Every row gives one point. Each copy is the shape, with its points in the same order, stretched, turned, moved and blurred by noise. Some copies are also mirrored. Which?

Shape (7 x 3)
[[  6  29   5]
 [-17 -12 -18]
 [ -8  75 -11]
 [-12 -28  49]
 [ -1 -17  51]
 [ 29 -30 -17]
 [ -9 -18 -19]]
Copy 1 (7 x 3)
[[ -8  47  -4]
 [ 28  18  -2]
 [-37  95 -24]
 [ 36  20  56]
 [ 23  23  58]
 [-10 -23   1]
 [ 14  10  -9]]
Copy 1 is: mirrored
Copy 2 (7 x 3)
[[  0  25 -10]
 [ 32 -13  -1]
 [ 21  68   5]
 [-29 -35  14]
 [-36 -26   6]
 [ 13 -22 -50]
 [ 29 -17  -6]]
Copy 2 is: mirrored
Copy 3 (7 x 3)
[[ 35  31   1]
 [-12  -8 -17]
 [ 39  83 -25]
 [  0  -8  46]
 [ 17  -1  47]
 [ 29 -42  -6]
 [ -7 -14 -15]]
Copy 3 is: only turned
Copy 4 (7 x 3)
[[ 10  25  -5]
 [-10 -29 -21]
 [ 43  46 -34]
 [ -3 -23  53]
 [ -3  -8  49]
 [-49  -3 -22]
 [-16 -25 -24]]
Copy 4 is: mirrored

Shape (8 x 4)
[[  4  -1 -36  -9]
 [ -6 -38  26  27]
 [ 51  46 -22  30]
 [-26  38 -34   9]
 [ 40  25 -24 -54]
 [-12  -3 -28  18]
 [-44  48  37 -56]
 [  2 -22 -38  18]]
Copy 1 (8 x 4)
[[ 24   2 -17 -15]
 [ 31 -22 -13  45]
 [ 31  77 -11   0]
 [-17  25   8 -10]
 [ 52  24  17 -47]
 [  5   4 -18  11]
 [  2 -14  95 -11]
 [ 12  -1 -37  -1]]
Copy 1 is: only turned
Copy 2 (8 x 4)
[[ -6   5 -33   1]
 [ 23 -25  31  22]
 [ 42  43 -12 -38]
 [-32  43 -11  -9]
 [ -9 -13 -60 -53]
 [ -4  16 -10  15]
 [-76 -16  15 -62]
 [ 17   4 -24  28]]
Copy 2 is: only turned
Copy 3 (8 x 4)
[[ 37   6  12 -14]
 [-28 -42   3  -4]
 [ 40  20 -41  43]
 [  6  56  26  22]
 [ 73  46 -31 -61]
 [  8   7  25  17]
 [-33  93  -7 -63]
 [ 31 -22  24   9]]
Copy 3 is: mirrored

Shape (10 x 4)
[[ 20 -56   5 -30]
 [-42  -8 -38  34]
 [ 21  -6  30   6]
 [ 50  -6  13  -6]
 [-53  15 -64  32]
 [ 33  22 -11  -6]
 [-50 -12 -48  55]
 [-48  18 -20  19]
 [ 33  16  22 -43]
 [  2  10  15  -2]]
Copy 1 (10 x 4)
[[-39 -34  50  -3]
 [ 27 -17 -55  60]
 [ 19  17  30 -12]
 [ 28 -12  43 -38]
 [ 35 -33 -90  55]
 [ 34 -19  -7 -42]
 [ 43 -24 -54  82]
 [ 15   8 -62  35]
 [ -7   9  12 -70]
 [ 11  15  -3 -17]]
Copy 1 is: only turned
Copy 2 (10 x 4)
[[  8 -30  56 -48]
 [-15 -43 -26  39]
 [ 18  18  39   9]
 [ 45  17  42  -7]
 [  6 -52 -65  45]
 [ 54   6  -6   0]
 [-14 -52 -29  58]
 [-18 -13 -46  30]
 [ 48  32   9 -36]
 [ 11  15   5   4]]
Copy 2 is: only turned
Copy 3 (10 x 4)
[[ 39 -25  14   0]
 [ -3  33 -62  16]
 [ -9 -14  14  25]
 [-17 -19  23  -1]
 [-15  59 -70   5]
 [-29  12  15  -8]
 [ -9  35 -82  15]
 [ -9  45 -34  31]
 [ -3   2  55   7]
 [ -9   6  13  22]]
Copy 3 is: mirrored

Shape (10 x 6)
[[ 37  -3  20 -15 -20 -17]
 [ 14 -18  26 -35  27  14]
 [  7 -57 -47 -46  17  -5]
 [ 17 -68   1  -3 -10  -6]
 [ -2  -1 -29  -7  39 -16]
 [-33  -1  -3   0  18   2]
 [-26   2  -1  12  15  35]
 [-32  -3  11   6  -6  -3]
 [-21 -40  17  16 -34  28]
 [ 14  -1  -1 -29  -1 -30]]
Copy 1 (10 x 6)
[[ 16  -2  49  16   5  31]
 [  0 -36  13 -33   5  46]
 [-34 -74   6  19  22  14]
 [ 10 -61  20  19 -21  27]
 [  2 -14 -19   7  30   5]
 [  0  -3 -12 -14  -5 -15]
 [ -7   1 -24 -17 -28   8]
 [ 11   4   9 -11 -18 -16]
 [  0 -23  12   0 -64   4]
 [  6  -6  36   6  24   7]]
Copy 1 is: mirrored
Copy 2 (10 x 6)
[[ 11 -23  25 -36   0 -22]
 [-41 -22  37  -8 -16   1]
 [-48 -95 -30 -13  10  -1]
 [-19 -68   2 -51  40   2]
 [-21 -36  -7  35  26 -24]
 [-26   9 -21  17  26   7]
 [ -6   5  -5  20  15  38]
 [-16  17 -18  -7  26   8]
 [ -7   8 -20 -58  26  51]
 [-15 -30   2 -13   0 -41]]
Copy 2 is: mirrored

Shape (12 x 8)
[[  7  30  46  33  31 -31   8  13]
 [ 17  69  55  27   7 -15 -17  -3]
 [ 31  -4 -38 -44  44 -62  29  18]
 [-15  50 -58 -24  51 -10   9   7]
 [-35  57  37  36 -52  -5 -23 -49]
 [  9  22  34  66  13 -35  17  21]
 [-15  38  -8 -49  29 -20  46  12]
 [-20 -60  20 -36  58  15   1 -29]
 [-11  41  45  46 -20   3  23   9]
 [-68   0  43  13 -36  36 -50 -19]
 [ 22 -24 -13 -49  28  15  -4  19]
 [ 38  41  34  62   5  -4  29 -15]]
Copy 1 (12 x 8)
[[ -5  30  46  37 -13   5  26   8]
 [ 24  40  69  16  -6  21  -3  -8]
 [-11  38 -23   1 -31 -69  10  55]
 [  8  56 -29 -45 -17 -14  36  30]
 [ 33  32  18   8 -14  47 -18 -71]
 [  0  33  31  63 -25  29  21  16]
 [ 14  27  -1 -29 -45 -41  39  11]
 [-43 -33 -11 -17  35 -53  52  -9]
 [ 29   6  35  32 -35  43  18 -13]
 [-25 -18  11 -28   1  49  -1 -73]
 [-17 -20  -7 -37  -1 -36   6  42]
 [ 51  16  35  58  -5  26  15  15]]
Copy 1 is: only turned
Copy 2 (12 x 8)
[[ 19 -14 -24  36 -32 -45  23  30]
 [ 40  33 -13  41 -45 -25  13  26]
 [ -3 -10   1  32  58 -66  43  -5]
 [-26  51 -49  12  53 -55  11   1]
 [-14  47  17  59 -65  -1 -21  20]
 [ 14 -20 -28  65 -28 -29   2  33]
 [-33  36 -20  11  23 -48  52  22]
 [-33 -57  11 -28 -22 -20  15 -42]
 [ -5   2 -12  48 -53  -1  12  48]
 [-35   9  25  -5 -60  11 -48  31]
 [ -5 -16   9 -25  30  -5  19  -8]
 [ 23 -14 -27  70 -44  -6  30   5]]
Copy 2 is: mirrored
Copy 3 (12 x 8)
[[  9  19  33   2  53  -2 -16   4]
 [ 21  55  19   9  69 -16  24  37]
 [ 25 -17 -22 -66   9 -44 -79  19]
 [-38  15 -66 -45   7 -48 -38  31]
 [-26  34  22  17  16 -45  81  21]
 [ 30  14  20  39  53  -8 -24   1]
 [-21  25   4 -54  -6 -45 -57  48]
 [-31 -29  17 -67  -4  47 -42 -29]
 [ -4  45  32  37  20 -14   0  25]
 [-55 -16  23  11  -1  38  72  31]
 [ 12  -7 -34 -70 -23  30 -41  17]
 [ 33  65  15  31  38  -7  -8 -20]]
Copy 3 is: mirrored
Copy 4 (12 x 8)
[[-21 -12  49  -9   4   6  12  57]
 [-46  15  57 -45  -9   1   4  23]
 [  4 -35 -60 -11  51  -5  -9  73]
 [-18   9 -53  -2  43  56  -3  21]
 [-44  24  38 -43 -48  -4  56 -42]
 [-16 -43  50 -10 -14  19  11  55]
 [  0  29 -42 -14  17  18  21  54]
 [ 46  15  -2  54  57 -30  14   9]
 [ -6   7  40 -19 -47  24  21  24]
 [-25  40  22  36 -44 -13  24 -56]
 [ 33  13 -45  20  27 -11 -43  23]
 [ 12 -17  53 -50 -11  28   9  34]]
Copy 4 is: mirrored

Shape (11 x 8)
[[-38 -47  29 -30  13  41  36  13]
 [ 35  15  26  30 -43  15 -26  47]
 [ -2 -17  -6 -44 -11 -30  11 -27]
 [-14  43  46   3   1 -21  64  27]
 [ 38  45   6  25 -36  28  -3   1]
 [ 10 -13  18 -43 -16  42 -11  17]
 [-16  -7 -24  -9 -45 -12  30  25]
 [-10 -38 -15  22 -39  36 -29 -10]
 [ 38 -14  25  -9   4   4  56  25]
 [-11 -17  36 -10  54 -22  59  12]
 [ 40  26 -45  54  59  22 -35  15]]
Copy 1 (11 x 8)
[[-11 -93  11  31  -8   0  -4 -37]
 [ 19  46  55   6 -15  44 -28  42]
 [ 14 -33  -6 -44 -12 -15 -13 -36]
 [ 31 -14  34  32 -53   1  75 -19]
 [ 21  55  45 -10  12  43  25   2]
 [-14 -30  51 -27   0  29 -23 -14]
 [ 27 -28 -28 -14 -40  44  -9 -13]
 [ -6   0  -9  -1  24  27 -60 -13]
 [ 42 -51  36   5  -3  17  32  17]
 [ 15 -69  19  29 -20 -39  56  -3]
 [-44  46  10 -10  38   1  37  77]]
Copy 1 is: only turned
Copy 2 (11 x 8)
[[  0 -27  -9 -47   6 -14  62 -51]
 [ 24  -5  49  85 -14  -6  20 -37]
 [ -6 -37  -8 -16 -46  11  13  29]
 [-50  34  27  27  12   8  37 -16]
 [ 22  -8  25  64 -10  47  13 -26]
 [ 37 -18  13  -9 -44   2  29 -47]
 [ 16   4 -22  43  -3  -1  42  19]
 [ 30 -67 -21  37   5  11  26 -19]
 [ 14   6  56 -16   0   3  52 -13]
 [-43  -4  29 -56  27 -19  25  -7]
 [ 50 -14  16  -9  57   3 -74   2]]
Copy 2 is: mirrored
Copy 3 (11 x 8)
[[-29 -78  -6 -27  11  -6  35  79]
 [ 81   1   8  32 -51  24 -30  45]
 [-36 -37 -49 -24   0 -33 -36  -1]
 [-23   1  84 -38 -41 -23 -21  46]
 [ 85  14  14   4 -38 -12  -4  -1]
 [ 30 -57 -46 -33 -20  22   2  44]
 [-14   4 -33   5 -54 -45  -6  42]
 [ 40 -44 -46  56  -6  -2  29  19]
 [ 23 -15  14 -35   4 -37 -27  75]
 [-57 -26  50 -35  38 -21 -19  66]
 [ 51  71 -10  31  70  25  12  12]]
Copy 3 is: only turned

Shape (12 x 9)
[[ 29  16  -9 -29   0 -29 -28  21  46]
 [-37 -48   1  -9 -24  22  25  58 -54]
 [-62 -17  27 -21 -16  34  52  46 -28]
 [ 40  43   1  45   0 -20  35  -5  20]
 [-31 -17 -14  -4 -15  25  66  68 -32]
 [  9  17 -22  77  20   7   0  10  50]
 [-50  11 -38  20  20   3  49  10   5]
 [ 22 -10  -8   6 -22 -64 -28 -32  32]
 [ 18  25 -19  -8 -53  -3 -37 -23  28]
 [ 47  -7  -7 -29   6   0 -32 -37   7]
 [  2  16 -45  10  -6   8  40  49 -33]
 [-55  23   9  25  15  -2   6  36 -38]]
Copy 1 (12 x 9)
[[ 32   1 -32  -7  -9 -50   4  -6 -14]
 [-11 -46  19 -32  -3  27 -49  66  15]
 [-45 -35  45 -49 -12  22 -14  63  55]
 [ 19  53 -16 -35  53 -34 -13  -6  48]
 [-34 -23   3 -55  17   3 -45  83  47]
 [ 35  39 -36  36  32 -23 -26  -9  84]
 [-59  13 -27   7  33  -6 -27  21  63]
 [ 36 -22 -27  12  45 -31  11 -69 -15]
 [ 34 -22 -54 -36   1   6  19 -48  16]
 [ 47  -9 -27  15  30   6  43 -21 -28]
 [-17  10 -37 -49  21   7 -42  47  18]
 [-33  16  20  -7  -7  32 -52   4  44]]
Copy 1 is: mirrored
Copy 2 (12 x 9)
[[-22  -1 -25 -11  -1 -20 -21 -40  38]
 [ 42  -5  25 -27  53 -49   4  54 -48]
 [ 37  28  50 -60  58   1  20  30 -59]
 [ 29  62 -46  38   5 -19  19 -31  19]
 [ 40  40  22 -34  73 -32  32  58 -17]
 [ 25   1   4  66  20  -6  36  -7  29]
 [-19  41  37  10  50   7  35  44  -4]
 [-47 -15 -45  25 -44 -54   0 -46   4]
 [ 11  14 -18  -3 -61 -41 -31 -30  13]
 [-10 -19 -73  28 -25  -4 -42 -19  -2]
 [ 29  52  -2  11  55 -40   2  53  13]
 [ 18  38  53  17  55 -18 -21  20 -42]]
Copy 2 is: only turned
